Every row gives one point. The last column is the point's height on a tilted bowl or saddle (a function of degree 2), plus a little noise. Along how many of its main directions does it bend up, bend down or stay straight?
In the rows, 128 means zero.

Points (11 x 3):
[[ 56 147  60]
 [105 153 117]
 [157  43  47]
 [154 120 135]
 [103 141 115]
 [ 99  94 105]
 [127 126 130]
 [131 158 139]
 [158 104 120]
 [103  97 109]
 [176 102 116]]
Directions: 0 up, 1 down, 1 straight

Points (16 x 4):
[[100  80  79 149]
 [ 61 113 100 156]
 [172 101 139 148]
 [121  98 164 155]
 [123  73 205 199]
 [142 121 181 166]
 [162 124 115 135]
 [126 118 215 205]
 [136 122 148 142]
 [166 129 142 145]
 [ 56 130  65 166]
 [ 90 133 155 156]
 [145 104 134 139]
 [161 118 148 146]
 [137 163 121 138]
 [121 154 147 148]]
Directions: 3 up, 0 down, 0 straight

Points (48 x 7):
[[141 135 132 122 170 102 108]
 [112 180 159  77 163 138 130]
 [125 178 107 142 159 147 110]
 [168 131  76 141 128 186 128]
 [153 144 144 131  51 160 114]
 [158 121 134 117 183 189 148]
 [175 119 164 132  87 104 145]
 [101 140 137 121 139 120 127]
 [ 80 109 111 169  90 134 108]
 [106 142 117 160  71  91 103]
 [ 75 136 170 113 138 152 145]
 [ 64  74 128 127 136 143 147]
 [149 125 100 139 115 129 129]
 [ 83 181  66  91  98 131  31]
 [ 94 105 106 188 134 168  91]
 [129  86  81 126 122 142 100]
 [146 123 140 210 121  91 149]
 [ 65 141 162 123  95  83  92]
 [192 181 138 103 194 138 120]
 [ 92 158 174 180 133 117 107]
 [ 77 123  82  71  84 188  49]
 [125 175  90 127 113 108  78]
 [143 124  91 144 198  78  33]
 [ 57  76 165  58 219  94 195]
 [ 62 103 102 107 191 118 136]
 [ 90 108 102 136 133 128 114]
 [136 148  92 142 145 144 115]
 [117 166 127 109  79 131  82]
 [214 102 162  97  95  99 114]
 [ 98 105 168  68  96 112  96]
 [118 123 125 142 115 103 125]
 [160 130 145 139  85 158 144]
 [164 106  67  82 183 126  81]
 [126 117  92 125  64 107  97]
 [120 121 110  95 164  98 102]
 [115 149 120 107 132 156 132]
 [179  80  94 137 111 119 129]
 [118 124 134  60 142 143 139]
 [ 77  99 166 107 131 135 157]
 [109 161 102 160 121 126  91]
 [140 110 132 136 166  96 109]
 [136 158 103 169  77 141 113]
 [116 126 161  74 176 180 179]
 [113 179 196  97 142 120  79]
 [115 120 189 151 127 172 129]
 [146 199 119  75 119 151 115]
 [187  85  86 157  67 187 137]
 [135 101 133 126  76 165 125]]
Directions: 2 up, 4 down, 0 straight

Points (61 x 9):
[[122 171 131 153  92 107 107 138 113]
 [ 92 142 162 114 143 109  92 160 120]
 [170 175 121 196 109 107 134 161 149]
 [ 94 104 162  93  95 118 175 148 131]
 [155 132 118 108 115 138  85 161 110]
 [156 132 114 205  85  84 121  53 167]
 [165  88  72 147 128 140 122 106 196]
 [105  86 160 155  86 113 147 108 171]
 [141 130 147 109  99 125 220 180 136]
 [146 188 121 158 101 106 146 150 133]
 [165 144 103 164 155  97 101 153 171]
 [132 122 113  92 144  71 132 114 134]
 [120  86 172  59 127 104 143 126  96]
 [115 116 103  56 176 106 122 109 116]
 [ 91  88 155 117 173  26 103 153 189]
 [ 87 191  93 152 142 176 158 124 132]
 [196 142 209 113  86 202 170 101 203]
 [176 131 103 137 135 133 165 107 158]
 [169 125  74 141 142  99 167 137 175]
 [162 171  52 137 124 121  84 147 147]
 [188 176  79 118 157 132  76 145 167]
 [144 158  87 132  83 188  88 176  80]
 [180 167 138 121 117 192 125 153 145]
 [ 66 177 144 141  87 125 127 115 105]
 [149 114 100 146  93 145 102 141 136]
 [120  99 165  81 110  80 165 160 115]
 [161 128 114 161 107  89 111 104 165]
 [113 171 124 159 124 147  75 123 108]
 [106 157 153 119  58 140 177 105 140]
 [ 83 121  95 134  66  68 130 131 157]
 [181 183 159 141 115 139 162 105 161]
 [120 150  53 122 131  94 111 117 159]
 [ 94 136 154 156 140  78 157  95 155]
 [104 149  99  87 154 144  90  60 118]
 [178 123 140 167 145 108  87 159 177]
 [150 169 110 109 111 168 153 117 135]
 [126 118 194 105 123 181 104 129 150]
 [123 172 108  89 143 133  98 149 108]
 [ 91 140 111  87  98 130 172  97 131]
 [110 158 171 109 197 100 119 104 149]
 [ 99 133  86 164  82 144 152 161 115]
 [212 146 105  81 153 152  97  66 164]
 [151 107 133 106 118 154 189  99 139]
 [ 51  90 140  56 148 157 118  95 131]
 [154 165  87  94 102 114 116 114 130]
 [195 135 187 182 124 144 111 122 208]
 [156 125  89  93 119 121 125 117 137]
 [154 158  74 137 124  67 112  92 168]
 [159  89 136 147 135 185 177 134 172]
 [112 135 141  96 108 139 127 176  94]
 [169 152 165 184  76  74 130 148 175]
 [130 107 118 142 122 170 153 134 149]
 [ 90 156 189  66 185 213 137 146 180]
 [115  70 151  93 173 131 114 116 143]
 [146 153  90  80 182 142 175 129 152]
 [104  98  98 121 189  64  86 145 187]
 [136 119 160 133 160 123 131  52 134]
 [191 203 192 144  68 152 127 139 183]
 [124 102  88 177 137 113  99 143 169]
 [138 159 170 110  69 152 117 204  83]
 [167 127 102 181 126 141 126 101 171]]
Directions: 5 up, 2 down, 1 straight

Points (70 x 9):
[[153 115 126 122  97  92 131 108 137]
 [126 107  89 123 135 104 119 154 121]
 [122 136 178 120 134 130  97 119 126]
 [219  80 119 172 120 128 137 131 174]
 [142 140  70 143 121 140 147 120 136]
 [177 127  77 160 136  60 169  96 202]
 [115 139  84  98 107  79  86  98 177]
 [137  79 138 111 142  83 111  81 158]
 [137  95  78 203 172 150  52  83 179]
 [163 140  94 109  42  95 117 117 157]
 [139  97 137  80 121 214 159  86 132]
 [156 103 196 134  60 177 101 212 187]
 [143 164 120 155 172 108  53 151 193]
 [136 124 114 202 167 209 164 157 191]
 [119 115 126 156 132 124 109 124 147]
 [176  65 139 160  74 157  90 152 194]
 [131 117 162 116  78 123 142 137 124]
 [ 96 180  65 179 165 123 130 177 156]
 [104  76 181  83 140 132 146  69 186]
 [ 83  81 131 120 144  84 123 131 160]
 [155 105 108 130 187 132 103 131 122]
 [154 143  90 152 129  94 108 175 144]
 [138 129 126  78  98  82 185 130 122]
 [139  86 137 162 100 145  79 120 169]
 [150 103 112 116 133 133 126 197 120]
 [166 113 141 126 149 104 142 158 120]
 [181 159 115 109  61  81  99 144 127]
 [156 156 187 126  55 145 100 117 118]
 [208 100 131 111  87  73 110 131 117]
 [128 170  87 153  94 126 152  99 156]
 [137 134 141 135 170  99 122 105 148]
 [133 145 168  71 167 135 146 144 129]
 [167 145 105 144 139 165 122 130 138]
 [172 117 141 136 162 172 147 131 130]
 [122 139 100 117 112 124 112  96 142]
 [ 97 147 146 161 138 110 128 120 153]
 [206 173 192 100 142 137 112 149  76]
 [139 160 131 183 116 120  88 101 172]
 [156 109 114 122 138 169  80 179 147]
 [ 72 176 156 131 170  99  65 158 193]
 [170  98 157 143 105 170 144 163 162]
 [148 126  83  77 102  90  40  87 196]
 [142 176 132 148  81  29 162 110 127]
 [ 96  97 129  72  61 162 169  82 199]
 [102 121  81 162 177 118 139 156 140]
 [109 164 152 117 125 202 130 156 157]
 [112 130  96 149 172 130 115 119 142]
 [164 170  93 145 113 130 135 177 145]
 [137 144 153  87 135 135 129 128 116]
 [ 74 117 172 129 115 144  71 122 170]
 [167 102 167 194  72 117 168 217 131]
 [176 109 195  91  76 166 109  95 118]
 [117 172 142 200 124 172 243 177 199]
 [127  87 120 149 113 125 102 131 148]
 [105 125 152 122 148 166 143  71 140]
 [114 133 169 166 108 116 131 162 126]
 [148 119 167 147 183 115 129 109 145]
 [102 119 176 130  86  52 139 135 104]
 [128 126 164 174 124 167  36 140 187]
 [152 171  99 122 101 147 170  76 155]
 [143 177  77 128  84 115 125 130 153]
 [126  97 130 138 131  94  72  70 177]
 [161 102 119 166 192 127 160 123 161]
 [145 125 122  60 163  93  75 120 129]
 [100 122 103 150 138 196 162  94 131]
 [ 83 111  93  93 191 148 170 172 126]
 [129 126  90 123 121  83  84 142 148]
 [176 106 169 187 129 124 103 117 155]
 [149 160 146 159 120 128 132 161 133]
 [128 189  95 179  91  88 152 128 145]]
Directions: 5 up, 2 down, 1 straight
